Every row gives one point. A path goes straight from each point to the next, and from the last back to the first. The post is the endless flat space through its rows: a point in 2 columns, a line in 3, a plane in 4, and so on, so that a path can go around it. Count how often the path circles the post. Going back the other way cancels.

Post:
[[-0.09 -0.17]]
Path, 30 rows:
[[ 0.11 -0.53]
 [-0.16 -0.73]
 [ 0.27 -0.34]
 [ 0.13  0.32]
 [-0.29  0.29]
 [-0.35 -0.23]
 [-0.17 -0.39]
 [ 0.16 -0.48]
 [ 0.13 -0.01]
 [-0.11  0.51]
 [-0.65  0.03]
 [-0.55 -0.55]
 [-0.04 -0.79]
 [-0.32 -0.46]
 [-0.25  0.08]
 [ 0.02  0.54]
 [ 0.53 -0.18]
 [ 0.35 -0.15]
 [ 0.01  0.66]
 [-0.31  0.04]
 [-0.45 -0.50]
 [-0.44 -0.14]
 [-0.31  0.27]
 [ 0.36  0.41]
 [ 0.25  0.16]
 [-0.07  0.27]
 [-0.59 -0.13]
 [-0.23 -0.29]
 [ 0.01 -0.39]
 [ 0.16 -0.19]]
Times around: 2

Post:
[[ 0.29 -0.40  0.19  0.09 -0.42  0.09  0.11 -0.30]
 [ 0.07 -0.05  0.03  0.34 -0.49 -0.02  0.36 -0.10]
 [ 0.03 -0.10 -0.16 -0.37 -0.48  0.12 -0.03  0.06]
 [ 0.11 -0.04  0.24  0.16 -0.27  0.06 -0.11 -0.21]
 [ 0.28  0.16  0.27 -0.19 -0.38  0.22  0.18 -0.60]
 [-0.06 -0.35 -0.26 -0.16  0.06 -1.04  0.44  0.36]
 [-0.47 -0.53 -0.33 -0.52  0.45 -0.27  0.27  0.45]]
Path:
[[-0.37 -0.90 -0.16  0.20  0.09 -0.05  0.16  0.22]
 [-0.30  0.04  0.10  0.05  0.07 -0.30  0.21 -0.22]
 [ 0.03 -0.86 -0.01  0.09  0.23 -0.16 -0.47 -0.02]
 [-0.11 -0.12 -0.38  0.12 -0.28 -0.03 -0.08  0.48]
 [ 0.20  0.51  0.24  0.02 -0.32 -0.23 -0.09 -0.01]
 [ 0.56  0.22  0.06 -0.23 -0.13  0.15 -0.07 -0.68]
 [ 0.39 -0.68  0.21 -0.29  0.29 -0.47 -0.06 -0.21]
 [-0.41  0.11  0.00 -0.17 -0.17  0.46  0.12  0.76]
 [-0.13 -0.31  0.46 -0.67 -0.18 -0.18  0.43 -0.19]
 [-0.45 -0.27  0.15  0.25  0.14 -0.32  0.87  0.09]
 [ 0.31 -0.73  0.30 -0.57  0.08  0.10 -0.39 -0.06]
 [ 0.47  0.10  0.23  0.13 -0.37  0.10 -0.10 -0.21]
 [-0.23  0.25 -0.39  0.09 -0.68 -0.50  0.80  0.46]
 [-0.50 -0.38 -0.10 -0.47 -0.34 -0.13  0.21  0.06]
 [-0.44 -0.93 -0.04  0.50  0.34 -0.21  0.48 -0.11]
 [ 0.45 -0.47 -0.19 -0.04 -0.48  0.26 -0.37 -0.29]
 [ 0.42  0.17 -0.19 -1.03 -0.43 -0.19 -0.08 -0.09]
 [ 0.17 -1.10  0.20 -0.28  0.12  0.08 -0.08  0.06]
 [ 0.06 -0.24 -0.34 -0.30 -0.04 -0.32  0.49  0.29]
 [ 0.64  0.09 -0.02 -0.01 -1.15  0.40  0.35 -0.33]
 [ 0.10  0.36  0.30  0.24 -0.04  0.07 -0.13 -0.30]
 [-0.14 -0.14 -0.32  0.32 -0.28  0.08 -0.05  0.20]
 [-0.21 -0.17 -0.11  0.26 -0.23 -0.55  0.26 -0.07]
 [ 0.22 -0.37 -0.29 -0.58 -0.09 -0.58 -0.03 -0.13]
 [-0.28  0.06  0.50  0.75  0.94  0.02  0.05 -0.26]
 [-0.13  0.12  0.26 -0.10  0.39 -0.40  0.81  0.25]
 [ 0.17  0.08  0.28 -0.26 -0.53 -0.34  0.10 -0.02]
 [-0.19  0.12  0.03 -0.79 -0.47 -0.15  0.17 -0.53]]
Times around: 2
